Rows are points. Any point is a mix of the corners, with weights that add up to 1. It lies inside the corners' shape when no weight is negative. Say inside or outside, and name the corners with a negative weight.

Corners:
(1): | 0.017 | 0.009 |
(2): | 0.025 | 0.002 |
(3): | -0.058 | -0.019 |
Points:
| -0.048 | -0.015 | -> outside (2)
| 0.035 | 0.014 | -> outside (3)
|  0.012 | -0.001 | -> inside
| -0.058 | -0.020 | -> outside (1)
| -0.027 | -0.012 | -> outside (1)
| -0.053 | -0.017 | -> outside (2)
| -0.012 | -0.002 | -> inside
|  0.010 | -0.005 | -> outside (1)
| 0.031 | 0.010 | -> outside (3)

Corners:
(1): |  0.000 |  0.024 | -0.007 |  0.074 |  0.027 | -0.006 |
(2): |  0.002 | -0.023 | -0.004 |  0.033 |  0.058 |  0.002 |
(3): |  0.088 | -0.042 | -0.028 | -0.036 |  0.046 | -0.012 |
(4): |  0.007 | -0.015 |  0.023 | -0.012 | -0.043 |  0.010 |
(5): | -0.046 | -0.023 |  0.011 | -0.046 | -0.043 | -0.031 |
(6): | -0.014 | -0.005 | -0.016 | -0.065 | -0.058 |  0.007 |
(7): |  0.023 |  0.020 |  0.028 |  0.032 |  0.055 | -0.026 |
Points:
|  0.014 |  0.005 |  0.003 |  0.010 |  0.018 | -0.004 | -> outside (5)
| -0.002 | -0.003 |  0.004 |  0.023 |  0.017 | -0.014 | -> outside (6)
|  0.053 | -0.005 | -0.016 |  0.011 |  0.028 | -0.006 | -> outside (2, 5)
|  0.021 | -0.015 |  0.002 |  0.003 |  0.010 |  0.005 | -> outside (5)
|  0.008 | -0.017 | -0.005 | -0.030 | -0.014 | -0.009 | -> inside
|  0.005 |  0.016 | -0.001 |  0.051 |  0.024 | -0.008 | -> inside
|  0.053 | -0.013 | -0.003 | -0.012 |  0.005 | -0.001 | -> outside (2, 5)
| -0.027 |  0.002 |  0.016 |  0.001 | -0.010 | -0.019 | -> outside (3)

Corners:
(1): | -0.013 |  0.022 |  0.022 | -0.008 |  0.019 |  0.021 |  0.060 | -0.027 |  0.018 | -0.011 |  0.035 |
(2): |  0.050 |  0.054 | -0.011 | -0.011 |  0.033 |  0.001 | -0.023 |  0.024 | -0.017 |  0.037 | -0.059 |
(3): | -0.012 | -0.007 |  0.036 |  0.010 | -0.008 | -0.077 | -0.010 |  0.026 | -0.060 |  0.034 |  0.014 |
(4): |  0.031 |  0.012 | -0.017 |  0.030 |  0.043 | -0.002 |  0.013 |  0.054 | -0.038 |  0.021 |  0.024 |
(5): | -0.021 |  0.021 |  0.026 |  0.035 | -0.056 | -0.065 |  0.006 |  0.045 | -0.021 | -0.032 |  0.034 |
(6): | -0.037 | -0.021 |  0.015 | -0.015 | -0.004 | -0.002 |  0.032 |  0.012 |  0.033 |  0.023 |  0.028 |
(7): |  0.028 | -0.028 |  0.061 |  0.029 | -0.032 | -0.045 |  0.005 | -0.005 | -0.014 |  0.009 |  0.018 |
(8): |  0.017 |  0.026 | -0.022 |  0.021 |  0.046 |  0.006 | -0.053 |  0.017 | -0.074 |  0.074 | -0.020 |
(9): |  0.005 | -0.010 |  0.001 | -0.021 | -0.019 | -0.031 |  0.013 |  0.017 | -0.032 | -0.003 |  0.005 |
(10): |  0.041 |  0.020 |  0.019 | -0.026 |  0.016 | -0.008 |  0.038 | -0.036 |  0.042 |  0.002 |  0.052 |
(11): | -0.042 | -0.005 |  0.028 | -0.007 |  0.019 |  0.005 |  0.000 |  0.029 |  0.014 | -0.023 |  0.032 |
(12): |  0.047 |  0.023 |  0.045 | -0.015 | -0.012 | -0.007 |  0.013 |  0.007 | -0.018 |  0.026 |  0.028 |
Points:
| -0.013 |  0.001 |  0.015 |  0.016 |  0.007 | -0.021 |  0.005 |  0.027 | -0.033 |  0.013 |  0.024 | -> outside (2, 10)
|  0.016 |  0.009 |  0.018 |  0.006 | -0.002 | -0.026 |  0.001 |  0.015 | -0.018 |  0.015 |  0.017 | -> outside (1)
|  0.008 |  0.008 |  0.017 |  0.003 | -0.003 | -0.025 | -0.006 |  0.012 | -0.015 |  0.022 |  0.011 | -> outside (1, 4)
|  0.028 |  0.015 |  0.011 |  0.015 |  0.001 | -0.015 |  0.002 |  0.023 | -0.029 |  0.024 |  0.004 | -> outside (3, 10, 11)
